Each row of a before or after table is a point. The points were changed in one or more steps. Then noise was added and the rows were shuffled. The steps act on columns, c1 being the first. Write out the steps. A step turns or swaps two columns, mirrors them in a line or flattens them onto one, adds a multiple of one to another, or multiplies or shifts one. Angles are multiples of 10 degrees, from the lower column toward the higher: turns from -170 to 170, lines from 10 to 170 but not 90. Use the fewest steps. Two steps may share a column if one is a turn and the other turns, adds or multiplies; they go together, in the order done. Otherwise the lowest column goes first.

Before, 11 rows:
[[ 19 -12]
 [ 20  49]
 [ 81  37]
 [-14  28]
 [ -5  44]
 [-56  -6]
 [-68 -23]
 [ 56 -19]
 [-98   8]
 [  6  -4]
 [ 13   0]]
After:
[[ 49 -68]
 [-13  53]
 [ -9  99]
 [ 52 -15]
 [-36  61]
 [ -6 -59]
 [ 26  15]
 [ -9 -20]
 [ -2 -11]
 [ 44  14]
 [ -3  -4]]
Steps: turn c1 and c2 by -80 degrees

Before (10 x 8):
[[-71  44  40  48  34  45 -34 -27]
 [ 27  13  67  63   4  -8 -52 -59]
 [ 17  -7 -55 -60 -28  -4 -13  -2]
 [-32  -8  40  43 -51  95  43 -35]
 [ 24  56  33  55 -11  23 -74  24]
 [ 26  77  73  53  -1   8   1 -26]
 [-28   1   6 -38  53  80   4  38]
 [-13   1 -21 -35  12 -38 -36  61]
 [  3  13  25 -49 -42  -3 -50  -5]
 [-25  -5  36 -35  54  -7  -4  52]]
After (10 x 8):
[[  3  12  45 -19 -42  -4  67  -6]
 [ 22  -6 -41  19 -27  -4  57  -2]
 [ 33  76  74 -25  -1   8 -48 -25]
 [-33  -6   8  13  55  -6  32  53]
 [-17   0 -26 -13  11 -38  48  60]
 [-41  -9  65  16 -50  96 -58 -35]
 [-37   2 -20  22  54  81  31  39]
 [-91  45  23 -53  34  46 -26 -27]
 [ 35  11  66 -79   3  -8 -29 -58]
 [ 32  55  39 -92 -11  23 -12  24]]
Steps: multiply c1 by 1.3; add -0.5 times c5 to c3; turn c4 and c7 by -120 degrees

Before (14 x 12):
[[ 24 -25  32  78  -6  27  46 -40 -16  43  24   1]
 [-43  -3  -6   1 -23  47 -74  -6  54  10 -94  -1]
 [ 74  24   3 -66 -60  50  55 -19  -5 -24 -11  39]
 [ -4 -35 -30   0  -1 -40  19 -29  17  18  65  39]
 [ 26 -24  24 -14  -6  82 -25  40 -71 -47  36  90]
 [ 97 -10  14 -42 -78  52 -20   1   3 -20 -37  22]
 [ 34 -24  12  11 -61  -6 -81 -18  26 -26 -12 -15]
 [ 26 110 -64  29 -13  43 -30 -22 -16  41  13   7]
 [  5 -70 -97  54  -2  67 -36   6 -61   9 -42   8]
 [ 31 -20  41  59  43  45  26  15  -8  69  72 -50]
 [ 21  -1  24   7   7 108  20  16 -47 -71  39   8]
 [-14  13  28  17 -50   6 -15  35 -61 -12 -18 -60]
 [ 29  69 -77  80 -33 -32   6  27  23  36   9  -6]
 [ 16 -44  11  51 -71  14  24 -12  30  65  73 -25]]
After (14 x 12):
[[  64  -11   -7    4  -21   47    0   -3   54    8    0   -1]
 [ -29  -30   28   77  -11   32    5  -44  -21   31   15   33]
 [  15  -73  -98   56    1   63   -7    4  -55   -1   11   14]
 [ -31   -5   26    2    6  111    4   18  -47  -51    6  -56]
 [ -49  -15   40   60   45   46    3   13  -12   94    2   10]
 [ -28  -20   25  -23  -12   76   -2   38  -66 -120    6   38]
 [ -25   73  -75   77  -32  -27   -2   17   25   20   16   19]
 [ -17  -34  -34    0    0  -37   -2  -30   15  -20  -21   43]
 [ -30  108  -62   26  -15   44    0  -25   -8   25   12   36]
 [  17   16   25   17  -50    9   -1   36  -62   58   -6  -65]
 [ -60  -10   13  -40  -74   54   -1    3    6  -42   72    3]
 [ -28  -26   14   11  -61    1   -4  -13   34    4   22  -26]
 [ -54   24    2  -61  -59   54    3  -17   -2  -49   55   20]
 [ -33  -47   10   53  -61   19    3  -12   39   63  -17   17]]
Steps: multiply c11 by 0.4; turn c1 and c11 by 140 degrees; multiply c7 by 0; multiply c12 by 1.3; turn c10 and c12 by 50 degrees

Before:
[[  52    6  -39  -25   19   20   12   31  -13   31 -104   52  -32    1
    -6   18   65   15   -4  -34  -57    4    4   80]
 [ -28   -7   19  -26 -107   15    6  -34    0  -23   46   77   -3   40
   -31   24  -18   18   34  -20   48   29    1  -63]
 [   5   29   34  -28    9  -13   12  -71   26  -59   12   16   -4  -81
     7   -4   67  -26   -1  -35  -11   33   21   30]
 [ -32   22   26   54  -34  -22   35 -121  -78  -33   -8  -25  -47  -11
   -77  -21   33  -33   71   40   14   12  -15   52]
 [  30    5   17   74   21  -55  -28   34  -21  -24   10  -48   -4  -43
    49   28   -3   13   34   87   32   -8   65  -87]
 [  54   34   28  -53  -18   68   24  -20  -59  -25   -4  -29  -29   27
    67  -23   17    9   46   29  -24   22   55  -19]
 [  59  -37  -32  -18   -3   29  -24    1  -22    8  -67   49   31   -2
    81  -71   32   -8   52   78   32  -36  -21   33]
 [   4  -38  -40   27   62    0  -67    5   59   69   -8  -31    1   50
   -20    1  -38    0  -10   27    1  -40  -19  -10]
 [  11  -49  -41  -28  -20   21   41   10   -6  -14  -70   38   11   30
    97    6   83   -9   73   12    0   30   -5    3]
 [ -17   71    7  -25   49  -34   84   -8   65   -8   30  -25  -48   18
    10   69  -20   36    1   71  -44   11  -31   24]
 [  32  -55   54  -97  -79   72  -69    5  -35   -5    4   43   17   46
   -47   -6   26  -11   33   41   34   49   -8  -29]]
After:
[[  34   92   55  -95   11   67  -68    4  -34   -4  -16  -12   18   46
   -39   -8  -37   -7   35   28  -52   49   -8  -29]
 [ -25   10   26   51   53  -24   36 -122  -82  -35  -13   28  -46  -11
   -55  -21  -63  -37   69   32    5   13  -16   52]
 [  13   45  -43  -29  -31   20   44    8   -5  -18  -84  -28   12   29
   119    6  -20   -4   74    5  -31   30   -1    1]
 [ -18  -84    8  -23   31  -32   84   -7   68   -8    6   -5  -47   15
   -14   66   36   35    5   60   46   15  -30   24]
 [   5  -22   36  -29   22  -14   16  -69   26  -60  -72  -18   -3  -80
    -3   -4  -12  -24    1  -47   -3   34   18   31]
 [  51  -15  -41  -24   -9   18   16   29  -13   30  -31  -76  -32    5
    60   20  -98   19   -3  -46    8    4    4   76]
 [  60   26  -34  -21  -34   31  -25    3  -21    6  -29  -18   29   -3
   106  -73  -18   -9   56   67  -59  -38  -19   34]
 [ -25   85   21  -30   81   15    7  -36   -1  -26   13  -27   -2   38
   -49   19   17   17   32  -30  -88   31    1  -62]
 [   3  -20  -41   30  -89    0  -66    3   58   70   41   23   -2   48
    -9   -1   -5   -1  -13   16   22  -40  -19  -10]
 [  55   -8   25  -52   47   70   29  -19  -61  -24  -29    6  -26   23
    51  -26   31   11   46   21   38   23   57  -20]
 [  30  -18   15   75  -11  -54  -28   34  -19  -25  -13   56   -3  -42
    33   31   37    9   35   79    5   -9   63  -88]]
Steps: turn c2 and c5 by 130 degrees; multiply c5 by 1.3; turn c11 and c15 by -40 degrees; turn c11 and c17 by 110 degrees; turn c12 and c21 by -140 degrees; shift c20 by -10

Before:
[[ 39  -7   8 -40 -41   9 -49 -18  31  24 -16 -32  -6 -57 -43 -26  53 -15
   24  -6  -3   3 -15  -9  25 -13 -36 -19  14   2 -20  13  -1  14   2 -13
  -26  -2 -23 -38  33   1  32  29  22  44 -31  21   6   7  21  14 -10 -54
    5  22  -3  48   1  -8  -6  28 -22  -9]
 [  4  18 -16 -28 -44 -18 -63  -9  18  34 -23 -28 -31 -50 -32   8  62 -16
  -13 -41  24   3 -11 -11  32 -49 -54  28 -18  18   9   1   4 -31 -61  10
  -22  -5 -16 -24  10  -6  40   2  30  49 -19  14 -16  29  -1  22   6 -49
   38   2  -7   1  22  -3  13  60 -50 -39]
 [ -7 -58  -1 -54 -42 -38  24  13 -11  23 -25  -1  -3  53  29   2 -50 -14
    6   7  28 -26  -9  35 -59  41  31  32  -2 -22  14 -34  33  -4  73 -57
   28 -12 -80 -42 -25  45   6 -50 -59  17   7 -20  19  -5  -3 -28 -12  45
    0  17 -11 -82   7 -19  28 -80 -14  19]
 [ -9 -13  -9 -59  11 -68  34  20 -41 -12 -29 -12 -51  20 -39  10 -23  -6
   16  23  10   3  27   9 -48  48  56  -9  33 -26  12 -32  71 -67  43 -35
   32  16 -77  -9  27  32  -9 -45 -25 -14  30 -13   9   6  -5   7 -26  61
   -6  22 -16 -78  12 -51  39 -29 -43  21]
 [ 24 -15   8 -30  -8  28 -17   6  12 -24 -30  -5 -51 -25 -31  -4  46   0
  -12 -21  17 -27 -24  13   0  22 -12   1  -6  22 -23   3 -18  31 -40  24
  -35 -16  -3 -25  17  -8  17 -18  26  33  -2  20  -3  40  34 -34  -4 -54
    3 -54 -51  21   5 -10 -31  46 -57 -25]
 [  5  -3  10  -6 -86  29  -2 -22  -7  35 -22  12 -22   5  -8   0  24   6
   21 -20  17 -10   5  18  42 -16 -50   3  -7 -12 -50  -1 -26  24 -25   3
  -41  29  -1  -6  70 -57  -6 -29  17   2  29 -22 -16   0  -3  12   9 -65
   15  -8   5 -12  43 -46 -14  73 -62 -29]
 [ 14 -43 -55 -14  -3 -25  43  29 -48 -20  -8  14 -13  58  18  30 -21  36
   33  41   4 -47  21  -6   4  38  47  -5  29 -46  25 -38  34 -49  74 -38
   13  32 -68 -13 -22   2  38 -24 -34   5  40 -53 -16  68 -11 -25 -14  52
    1   3  -8 -64 -16  -7  36  -8 -25  19]
 [  6  -4 -16 -68 -46  36 -15 -55  57   1   6   2  13 -20 -37  12  30   6
   34 -21  19  -5  -4 -35  31 -10 -63 -15 -24  20  -7   9 -28  17 -29 -17
  -34 -45 -23 -29  27 -16  -3  38   4  33  32   8 -24  -7 -25  29  11 -56
   29 -26  10   6  21  39 -23  65 -34 -32]
 [-23  -9  39 -56  -8 -37  -3   8 -12  12  17  22  27   3  36 -11  -3  17
    1 -31  62  19 -23 -65 -34  -9  35 -73  50   2   7  32 -19  14  27 121
  -12 -12   4 -13 -24  35 -31  28 -39 -35  14 -33 -81 -18  34 -42  39  31
   28 -34 -17   7  64 -79  20  -4  45 -15]]
After (9 x 64):
[[ 41  -6 -16 -40 -43   6 -44  30  33  24 -17 -33  -7 -57 -46 -25  51 -15
   25 -10  -4   3 -15  -6 -35 -15 -37 -18  16   2 -20  12 -18  15   1 -13
  -27  -2 -27 -37  -4   1  31  29  19  43  21   8   3   6  17  15 -10 -56
    4  26  -3  51   1 -10  -7  45 -20 -13]
 [ -6 -58  20 -56 -45 -39  16  -3  -9  21 -24  -1  -5  52  32   0 -49 -12
    6   6  30 -27 -11  32  88  40  35  34  -1 -23  15 -33  32  -3  46 -59
   28 -55 -80 -44  78  45   5 -49 -60  16 -17  20  18  -2  -3 -26 -11  45
    1  20 -11 -82   6 -17  26 -49 -16  18]
 [  6  -4 -21  -3 -87  25  11 -34  -7  33 -22  14 -19   6  -9   2  25   4
   18 -18  19  -7   7  16 -62 -19 -51   3  -8 -12 -54   0   7  23   0   4
  -42  39  -3  -3 -54 -60  -7 -32  13   4  18 -33 -16   3  -4  13  12 -66
   17  -9   7 -10  38 -46 -15  91 -64 -28]
 [ 27 -13  -9 -28 -11  31  -1   5  11 -28 -26  -9 -50 -22 -34  -2  45  -1
  -11 -23  14 -22 -25   9   2  23 -13   2  -5  22 -22   1 -28  27 -42  22
  -33  12  -6 -28 -33 -10  14 -18  24  35  -4  -5  -3  39  35 -35  -4 -55
    3 -54 -51  22   4 -16 -33  32 -55 -25]
 [-23  -9 -25 -57  -7 -40  18 -15 -13  15  14  21  27   6  37  -8  -3  21
   -2 -32  60  19 -23 -65  70  -9  37 -75  52   3   8  32  17  17  12 120
  -10 -27   8 -15 -47  33 -33  28 -39 -34  -8 -34 -83 -18  34 -43  38  29
   27 -29 -17   9  63 -79  18 -24  46 -17]
 [  5  -7   4 -70 -47  33   2 -38  57   1   3   4  12 -20 -38  12  29   5
   33 -19  16  -6  -8 -32 -56  -5 -61 -16 -24  19 -11   8 -23  19 -52 -18
  -35 -13 -23 -26 -61 -16  -1  40   6  30  49 -18 -25  -6 -27  29  13 -60
   29 -27   7   5  23  39 -19  48 -34 -35]
 [  5  16   6 -29 -47 -18 -35  15  17  34 -22 -29 -32 -49 -29   6  61 -17
  -12 -41  25   3 -12 -11 -56 -51 -54  31 -12  20   7  -1 -11 -28 -53  11
  -19  35 -16 -22 -61  -7  41   2  35  49  11  14 -13  26  -1  20   7 -49
   35   6  -6   1  24  -4  15  33 -49 -41]
 [ 11 -44  47 -15  -5 -28  14 -34 -49 -19  -9  15 -13  60  16  29 -16  40
   32  39   3 -47  22  -5 -36  36  47  -7  28 -42  25 -36  63 -51  77 -38
   13 -24 -69 -12  14   6  40 -20 -33   7 -36   0 -16  69 -11 -24 -14  52
    2   5  -8 -68 -17  -5  37 -23 -25  21]
 [ -4 -15  23 -61  11 -71  21 -25 -39 -11 -29 -12 -51  18 -38  11 -20  -8
   16  22   9   1  31  10  71  47  55  -6  32 -28  14 -32  45 -65  42 -39
   29 -13 -76  -7  63  34  -7 -45 -25 -12 -27  56   9  10  -5   9 -28  65
   -5  21 -16 -78   9 -51  39  15 -44  21]]
Steps: turn c3 and c25 by 160 degrees; multiply c25 by 1.6; add -0.7 times c20 to c7; mirror c8 and c47 in the line at 140 degrees; turn c33 and c48 by 60 degrees; turn c35 and c38 by -40 degrees; turn c41 and c62 by 70 degrees; add -1 times c53 to c41
